Each row is a point. Examples show where two turns around zero, p and q, send a point. Write where each new point lands after one turn and then the other. Backwards means that the second turn is done in reverse. Each puzzle has new turns, and all numbers are rounded.
In the rows, zero is written as 128.

Turn p:
[161 138 114] -> [158 112 112]
[151 157 112] -> [167 131 118]
[ 85  73 194] -> [ 49 110 180]
[143 126  89] -> [141 128  88]
[100 146 132] -> [125 158 143]
Turn q:
[105  95 122] -> [132  88 122]
[120 163  78] -> [122 153  72]
[163 147 117] -> [147 165 126]
[123 107 196] -> [109 106 193]
Where do these land?
q, then p: [ 69 128 105] -> [ 86 149  85]
p, then q backwards: [178 109  87] -> [104  99  72]
q, then p: [136 114 185] -> [108 111 181]
p, then q backwards: [133 137 166] -> [137 108 161]
q, then p: [124 153  97] -> [145 153 102]

Turn p:
[145  87 164 102  81 142] -> [158 167  97 158 138 173]
[ 97 183 131 151 153 119] -> [ 77 115 152  96 103 115]
[117 181 114 114 169 156] -> [ 97 144 133  82 127  79]
[150 107 113 118  85 110] -> [140 119 100 175 138 136]
[ 79 154 105 135 155 158] -> [114 112 118  65 110 106]
[169  90 133 157 114 117] -> [150 113 145 162 165 156]
[137  95 136 119 138  94] -> [159 127 150 158 113 131]
Turn q:
[139 149 176 128 123 173] -> [145 104 146 173 121 169]
[142 106 108  97 112 113] -> [136 108 114 115 142  89]
[143 171 106 165 130  96] -> [ 97 174  88 145 127 131]
[123 158  94 130 155 107] -> [107 153  94 104 146 142]
[118 108  79 105 115 135] -> [140 108 102  86 116 105]
[152  67  83 115 132 147] -> [103  75 125  90 108  89]
[ 78 127 181 151 111 114] -> [163 174 179 143 118 136]
[129 138 197 133 147 138] -> [131 129 176 167 147 162]
Where do these land?
q, then p backwards: [156 122  95 131 129 126] -> [114 157 102 125 113 132]
p, then q: [115 102  35 127 145 107] -> [ 86 124 144 116 140  39]
q, then p: [115 143 148 112  96 163] -> [136 128 129 144 180 143]
p, then q backwards: [116 166 158 112 148 127] -> [114 110 118 173 141 110]
q, then p: [121 102 156 225 142 143] -> [ 70 142  93 112  99 202]
q, then p: [123 158 149 110 119  92] -> [107 122 165 118 146 100]
q, then p backwards: [128 114 148 107 137 103] -> [160 128 121 138 150 138]
q, then p: [150 117 135 102 107 164] -> [167 112 134 146 149 150]
